Each row is a point. Each copy is the shape, with its points in the same order, turned, moved and blurred by noise. Say if it was mirrored as well.
(in the rows, 128 means zero)

Shape (8 x 2)
[[ 97  56]
 [146 140]
 [130 153]
 [153 110]
 [ 88 120]
 [122 155]
 [ 88 156]
 [111  34]]
Copy 1 (8 x 2)
[[163  62]
 [ 95 139]
 [109 149]
 [ 99 102]
 [160 122]
 [120 151]
 [151 162]
 [151  31]]
Copy 1 is: mirrored
Copy 2 (8 x 2)
[[117  49]
 [118 145]
 [ 96 148]
 [140 125]
 [ 77  99]
 [ 89 148]
 [ 59 130]
 [142  35]]
Copy 2 is: only turned

Shape (7 x 3)
[[182  90 112]
 [203 114 132]
 [136 133 152]
 [167  96  83]
 [115 115 178]
 [ 88 178 133]
 [ 72 170 180]]
Copy 1 (7 x 3)
[[149  56 129]
 [146  56  85]
 [150 124  99]
 [137  59 153]
 [179 148 110]
 [102 175 113]
 [141 202  95]]
Copy 1 is: only turned
Copy 2 (7 x 3)
[[147  73 159]
 [142  55 124]
 [137 128 111]
 [176  84 170]
 [106 148 118]
 [176 179  94]
 [137 199  78]]
Copy 2 is: mirrored

Shape (7 x 4)
[[112  71  78 171]
 [ 88  94  55  69]
 [169 140 136 160]
 [147  97 154  98]
 [111  98 104 145]
 [122  81 137 118]
 [133 166 154 174]]
Copy 1 (7 x 4)
[[183  71 109 124]
 [155 122  71  37]
 [122 125 172 157]
 [ 76  98 125 104]
 [144  98 109 128]
 [107  86 103 113]
 [120 143 143 189]]
Copy 1 is: only turned
Copy 2 (7 x 4)
[[196  62 127 104]
 [153  99 137   7]
 [158 149 139 154]
 [128 144  84 103]
 [160  89 127 101]
 [140 106  92  98]
 [123 127 163 168]]
Copy 2 is: mirrored
Copy 3 (7 x 4)
[[168  59 152  87]
 [100 112 116  30]
 [175 110 103 164]
 [175 163 118 105]
 [151 100 146 104]
 [170 141 146  90]
 [147 117 131 191]]
Copy 3 is: only turned

Shape (7 x 4)
[[ 98 149 192 106]
 [182 127 151 137]
 [116  52 125 194]
 [111 143 103 186]
 [188 102  97  67]
 [ 88  84 136 129]
 [157 129 131 108]]
Copy 1 (7 x 4)
[[ 73 121 180 110]
 [105 151  98 150]
 [146  53  96 194]
 [147  72  95 102]
 [179 190 149 169]
 [132  78 163 163]
 [133 156 136 132]]
Copy 1 is: only turned
Copy 2 (7 x 4)
[[116 188 104 160]
 [ 88 123 166 152]
 [102 165 182  42]
 [167 149 175 102]
 [ 83  52 100 136]
 [112 161 110  80]
 [ 99 112 127 150]]
Copy 2 is: mirrored
Copy 3 (7 x 4)
[[ 53 124 105 113]
 [132 126 169 113]
 [172  48 113  62]
 [167 101  78 134]
 [153 198 163  60]
 [121 103  86  56]
 [129 152 140 101]]
Copy 3 is: only turned
Copy 4 (7 x 4)
[[164  74 176 173]
 [ 88  52 131 115]
 [166  97  42 112]
 [152 111 125  63]
 [ 39 111 121 155]
 [161 123  97 152]
 [ 99  91 138 134]]
Copy 4 is: only turned

Shape (9 x 6)
[[116 149 147 117  42 103]
 [104 104 127 139 137 207]
 [109 114 128 135 240 116]
 [ 75  96  92  92  81 182]
 [118 133 136  63  96 113]
 [ 92 140 102  88  69 118]
 [ 67 105 141 102  59 112]
 [131 125 103 147 146  93]
 [ 82 157 117 139 206 143]]
Copy 1 (9 x 6)
[[143  49 120 163 147 104]
 [128 159 145 165  52 142]
 [ 56 216 142 103 137 154]
 [ 94  86 106 174  44 125]
 [108  80  76 143 135 145]
 [ 97  59 101 144 106 115]
 [ 89  59 118 199 124 123]
 [ 88 149 127 117 143  90]
 [ 72 168 172  90 106 160]]
Copy 1 is: only turned
Copy 2 (9 x 6)
[[116 168  90  66  93 161]
 [138 133 116 137 211 132]
 [105 131 222 181 166  97]
 [180 170 114  76 193 128]
 [133 137 130  60 117  97]
 [150 172 131  55 124 148]
 [120 212 103  63 136 129]
 [133 147 167 142 110 143]
 [ 95 125 212 140 184 140]]
Copy 2 is: only turned

Shape (12 x 8)
[[190  87 185 164 114 174 121 138]
 [198  51 169  68  88  97 170 146]
 [ 94  60 114 104 162 166 150  92]
 [147 155  88 131 200 168 115  90]
 [178 144 178 144 137  84 167  78]
 [137  92 133 107  99  81 180  86]
 [104  97 138 120 104 100 132 157]
 [163  63  78 102 110  77 165  76]
 [141 132 174 138  97 160 181  94]
 [113 157 173 173 148 168  63  99]
 [117 144  82 125  87 181  65 121]
 [164 111 160  89 174 106  95  78]]
Copy 1 (12 x 8)
[[142  18  97 121 106 139 104 114]
 [172  67 127 145  42 159 159 190]
 [118 151 117 129  55 136 141  65]
 [ 41 126 122 127 133  91 139  87]
 [156  59 143 140 141 101 197 129]
 [179 123 160 150  79 100 171 135]
 [173 143 139 112 120 164 113 149]
 [145 122 198 182  62 112 155 143]
 [173  82  92 113 104  77 145 106]
 [107 112  66 137 206 111 102  73]
 [103 145  86 151 137  84  48 139]
 [103 102  91 176 135 151 176 127]]
Copy 1 is: mirrored
Copy 2 (12 x 8)
[[ 69  51 117 158 154 164 143 112]
 [115  48 213 104 170 117 158 108]
 [152 164 117 129 166 148 219 142]
 [127 172  87 109 132 190 126 201]
 [133  70 189 155  88 205 135 165]
 [180 106 200 129 118 169 166 109]
 [147 110 142 152 133  92 144 115]
 [210 111 187  98 164 178 136 120]
 [107  92 139 134  86 187 183 105]
 [ 74 153  92 203 119 178 119 145]
 [112 186  82 108 130 150  90  88]
 [110 141 189 156 160 178 130 181]]
Copy 2 is: only turned
Copy 3 (12 x 8)
[[ 55 121 156 104  61 170  81  94]
 [ 96  75 227 106  92  66 104  82]
 [163 125 154 156  64 148 179 104]
 [180 115  58 127  83 159 109 125]
 [129  99 134  22 117 113 105  85]
 [134  99 180  65 109  88 162 126]
 [100 162 170 130 113  90 135 143]
 [149  86 164  77  41  61 165 128]
 [ 99  90 162  80 127 175 129 121]
 [ 73 158  61 116 120 171 121 110]
 [ 78 111  81 174  92 123 133 181]
 [140 110  98 110  96  97 126  48]]
Copy 3 is: only turned

Shape (14 x 8)
[[116 165 149 160 185  86 123 141]
 [159 154 155  92 143  89  82 120]
 [124 156 149 127 217 129 113  97]
 [131 114 181 128 134  80 162 122]
 [190 127 188  89 176 118 157 136]
 [ 54  90 113 127  98 182 155 179]
 [ 65  58  83 161 116 173 119  95]
 [126 124 125 123 223  90 126 113]
 [146 172 145 116 200 119 109 117]
 [170 168 146  63 127  83 185 115]
 [169 121 199  60 171  71 109 153]
 [ 90  62 112 122  89 139 160 165]
 [ 99  87 126 180  78 189 150 125]
 [120  69  61 183 125 164 118 165]]
Copy 1 (14 x 8)
[[135  99 163 153 102  93 182 135]
 [174 160 106 172 116 134 149 126]
 [160 127 118 119 136  83 203 161]
 [ 90 172 171 164 135 118 163 121]
 [148 194 138 145 157  67 156  93]
 [ 48  76 130 129 190 117  70 150]
 [ 74  70 127 104 216 181 141 175]
 [138 113 120 156 152  90 221 131]
 [168 131 110 129 117  85 182 131]
 [ 98 193  94 146 106 106 160  66]
 [159 196 119 216 139  80 150 115]
 [ 48 105 143 151 201 142  94 118]
 [ 73 104 174  79 188 164  89 151]
 [118  41 155 121 214 165 119 107]]
Copy 1 is: only turned
Copy 2 (14 x 8)
[[189 130 158 129 139  87  88 150]
 [161 193 154 148 152 105 147 139]
 [204 152 120 171 120 128 105 179]
 [161 158 102  95 124  69 166 161]
 [165 198 107 135  73 105 151 122]
 [ 66  68 123  96 106 158 134 156]
 [127  51  86 118 160 193 154 186]
 [229 153 122 120 121 140 112 144]
 [183 166 138 167 126 113  99 131]
 [126 232  75  88 144  82 123 118]
 [174 228 166 109 100 111 162 143]
 [ 82  77 117  64 126 154 168 154]
 [ 81  60  86 136 130 128 178 157]
 [138  43 118 108 150 192 156 108]]
Copy 2 is: only turned

Shape (14 x 9)
[[154 185  97 141 114 130 136 132 145]
 [126 117 154 138 153 114 146  57 149]
 [137 135 100 116 153 107 128 143 114]
 [101 130 172 143 149 148 141  46 148]
 [104 117 115 125 100 118  87 134 153]
 [117 118 107 145 188 123 155 127 140]
 [101 104  95 103 190 118 117 134 131]
 [121 122 182  71  99 193 137 102 164]
 [103 161 112 140 180 109 106 103 142]
 [104 189 109 118  64 102 152 126  86]
 [129 107 170  48 134 150 135 120 117]
 [115 113 110 126 171 145 101   7 119]
 [112 112  97  85 188 101 147 134 166]
 [105 107  99  60 173 194 134 142 154]]
Copy 1 (14 x 9)
[[112 137  77 148 162 179 125 136 115]
 [119 148 193 108 160 143 116 149 111]
 [ 99  91 112 146 136 134 130 134  97]
 [153 178 196 109 156 147 130 148 104]
 [109 159 108 153  91 116 111 138 114]
 [ 90 117 142 106 152 141 145 115  65]
 [ 91 101 133 121 113 103 142 149  59]
 [161 197 135 148 180  65 145 161 139]
 [130 122 136 125 125 167 118 156  59]
 [125 132 119 229 134 180 149 129 138]
 [142 121 150 158 167  56 146 156 128]
 [143 134 195  72 113 156 160 198 118]
 [ 62 108 135 133 151 103 133 162  55]
 [112 141 100 117 152  60 193 168  70]]
Copy 1 is: mirrored
Copy 2 (14 x 9)
[[126  94 137 122  81 173 169 131 104]
 [137  76  71 148 116 110 134  78 141]
 [142 104 120 142 144 164 135 147 101]
 [125  61  57 144  87 120 107  68 148]
 [109 114 124 130  93 110 104 147  85]
 [159 129  75 156 131 168 130 107 108]
 [143 122  69 164 148 155 108 157  97]
 [ 77  93  85  96  81 129  89 136 195]
 [126  80  83 184 107 160 135 120  85]
 [171  51 183 123  75 157 116 152 120]
 [104  84  97 117 149 139  84 158 183]
 [140  26  14 129 119 110 126 107  96]
 [146 137  72 179 141 143 138 163 131]
 [114 135  39 120 116 179  96 188 146]]
Copy 2 is: only turned
Copy 3 (14 x 9)
[[140 139  61 132 126 144 110 135 159]
 [109 163 170 119 169 129  92 119 137]
 [140 112  98  93 144 129 132 161 121]
 [110 192 180 126 142 107  94 101 136]
 [145 101 135 159 109 124 120 151 126]
 [128 152 135  73 133 124 114 174 148]
 [145 119 138  80 129  99 112 191 102]
 [169 149 146 167 156  41 117  89 164]
 [103 149 115 106 110 123  85 157 107]
 [157  96  80 108 103 155 127  62 132]
 [155 114 139 114 176  45 138 109 124]
 [139 206 174 126 163 135  91 125  59]
 [151 106 132  76 152  98  76 188 130]
 [201 150 125 101 139  37 112 175 128]]
Copy 3 is: only turned

Shape (13 x 9)
[[127 119 125 162  81  69 139 122  93]
 [147 107 130 190 143  91 106 111  83]
 [134 113 130 126 147 109 131 107  85]
 [111 120 122 106 143 114 129 118 112]
 [160  99 157  91 146  73 136 115 114]
 [179 249 144  90 129 198 100 126 183]
 [146 127 135 116 147 120 119 166  80]
 [122 119 141 112 145  75 103 141 140]
 [128 104 140 106 137 106  98 144  90]
 [151 111 146  94  65  97 123 123  85]
 [130 138 151 129 146 139  73 103 171]
 [213 124  56 111  86 107 127 108 121]
 [136 103 146 188 146 161 142 164 105]]
Copy 1 (13 x 9)
[[161  96 122 154  99 173 166 179 106]
 [156 122  78 146 119 167 186 125 126]
 [136 135 110 111 136 148 148 143 113]
 [110 110 126 116 146 143 124 139 106]
 [154 102 124  70 143 178 124 140 129]
 [ 89  96 186 126 117  44 108 112 242]
 [137 145 156 126 137 163 146 109 125]
 [109  81 137 116 149 182 133 131 130]
 [120 118 142 107 130 169 151 114 108]
 [152 107 159  93  70 158 139 155 103]
 [ 85  63 105 124 126 119 127  95 157]
 [124 161 114 119  56 166  95 189 175]
 [167 133 111 188 134 132 135  85 115]]
Copy 1 is: mirrored
Copy 2 (13 x 9)
[[ 92 153 103 103 112 136 118  43  97]
 [ 97 157  84 108 166 146 172  70  85]
 [138 151 108 106 127 151 168  94 107]
 [143 132 115 106 124 152 142 111 136]
 [139 184 135  96 120 193 152  91 137]
 [168 168  81 236 166  96 117 171 191]
 [144 164 161 122 149 128 169 102 118]
 [123 152 131 103 157 170 127  93 153]
 [127 143 149 103 142 162 150 105 106]
 [117 176 147 154  85 171 123  97  87]
 [112 136  83 162 169 176 139 134 152]
 [100 223  91  99  99 124 108 156  94]
 [ 75 124 134 134 144 100 205  85 137]]
Copy 2 is: mirrored

Shape (16 x 11)
[[ 54 129 112 117 101 157 102 109 163 149 100]
 [185 168 172  69 124  83  94 122 106  81  96]
 [180 151 154 130 119  96 152 149 122 177 123]
 [119 143 112 127  98 138 123 156 140 132 139]
 [181 143 175  42 188 116 217 130 125 118 120]
 [166 160 211 131  86 142  47 131  64 115 112]
 [ 75 174 203 112 187 115 142 115 105 193  82]
 [147 106 113 139  89 184 144  82 110 125  70]
 [129 151 125 152 219 136 137  97 130 152 119]
 [134  86 214 106 151 125 116  86 159 118 131]
 [142  63 102 143 157 112 157 108 139 199 129]
 [ 81 169  94 153 100 125 128  94  83  72 127]
 [146 107 154 115 103  97 122 130 137 109  46]
 [110 128 125  53 130 168 170 180  44 184  74]
 [ 90  88 134 104 158 186 179 144 101 189 173]
 [104  73 122 166 159 176 172 155 115 117 135]]
Copy 1 (16 x 11)
[[138 141 134 158  68 116 156 137 187  71 118]
 [ 96 114 151 187 180 143 160 105  98 173 109]
 [115 104 113 140 188 144  93 113 108  84 126]
 [152 125 126 133 135 105 149 124 144  94 147]
 [ 41 193 143 124 178 163 133 110  48  98 146]
 [125  71 134 179 204  97 186 151 148 130  47]
 [ 14  84 133 134 103 165 118 137 144  54  75]
 [173 166 132 139 113 102 149 168  96  83  52]
 [ 68 117  45 139  92 132 131 136  84  89 104]
 [ 68 174 114 192 158 115 134 190 132 100 121]
 [121 180  64 132 124 110  52 129 125  67 110]
 [166 102 121  99  90 145 170 165 140 151 118]
 [121 139 182 188 126  90 107 160 107 127 103]
 [ 88 152 172  59 140 100 139  66 117  66  54]
 [ 83 178  82  57 144 101 129 129 155  19 102]
 [110 150  92  72 109  54 129 182 109  76 126]]
Copy 1 is: only turned
Copy 2 (16 x 11)
[[125 147 157  98  82  35 105 143 144 138 151]
 [153  76  56 162 122 119 216 170 146  99 132]
 [129  79 107  99 161 112 160 131  60  98 171]
 [104 125 116 121 109 105 110 115 102 114 150]
 [210  24  73  95 110 104 177 109  79  83  75]
 [106 139  65  95 139 155 202 210 153  83 179]
 [176 105 143  13 169  53 190 139 135 136 122]
 [152 169 144 119  40 106 171 163  74  83 165]
 [188 140 162  95 153  84 164  85 124  74 126]
 [200  92 140 102 130 106 127 206 135  77 114]
 [171  77 202  96 122  99 121 111  86  88 177]
 [153 189 113 139  97 136 152 116 135 175 146]
 [129  82 155 142  94 104 196 186 101 123 129]
 [115  71  97  17  43  93 201 100  90 122 158]
 [158 105 145  11  88 106  78  92 101  88 150]
 [131 131 182  74  80 149 109 109  94  92 104]]
Copy 2 is: only turned
Copy 3 (16 x 11)
[[164 181  88 159 126 114 143 132 116 155  83]
 [177  75 173 191 173  97 129  87 161 140 171]
 [ 92 119 168 172 185 133 143 156 176 140 145]
 [113 149 131 138 135 116 141 119 129 167 102]
 [173 115 178 155 141  83 154 188 232 113 210]
 [134  69 112 202 162 145  42  73 134 130 153]
 [180 115  71 208 160 160 142 219 171 151 175]
 [139 143 166 155 110  93  67 176 105 119  83]
 [142 160 156 211 100 147 141 191 134 191 184]
 [172 179 133 161 167 131 110 127 119 104 219]
 [121 184 186 154 136 179 161 197 113 128 134]
 [161  91 133 140 120 100 114 132  88 222 112]
 [152 104 152 178 164  86 159 127  94  90 123]
 [163  85 114 144  92 150 141 192 203  78  70]
 [125 164 110  98  93 198 122 196 175 129 137]
 [104 148 135 105  72 136 132 194 102 132 159]]
Copy 3 is: only turned
Copy 4 (16 x 11)
[[120 165 131 187 110 132 141 155  73 125 191]
 [202 127 130  74 151  90  86 133 150 204 137]
 [136 119 165  85  56 122  83 141 139 147 118]
 [ 99 141 151 129 119 116 103 125  96 138 148]
 [177 154 200  98 113  33 153 174 185 170  77]
 [149 121  94 139 146 156  18 126 161 191 136]
 [205 116 197 201  65 123 118 161 174 153 161]
 [104 172 114 135 116 181 148 176 119 195 107]
 [141 153 183 127 107 146 160 141 205 112 172]
 [176 134  79 139 109  89 115 181 174 111 121]
 [131 141 159 102  64 152 164 188 129  83 113]
 [137 140 126 156 154 155 159  59 101 170 122]
 [151  94 107  93 118 121 125 184 109 188 145]
 [144 139 249 171 120 138  99 202  93 187  83]
 [109 164 199 186 107 127 123 167 125  75  86]
 [ 74 109 160 158 143 137 165 155 142  95  95]]
Copy 4 is: mirrored
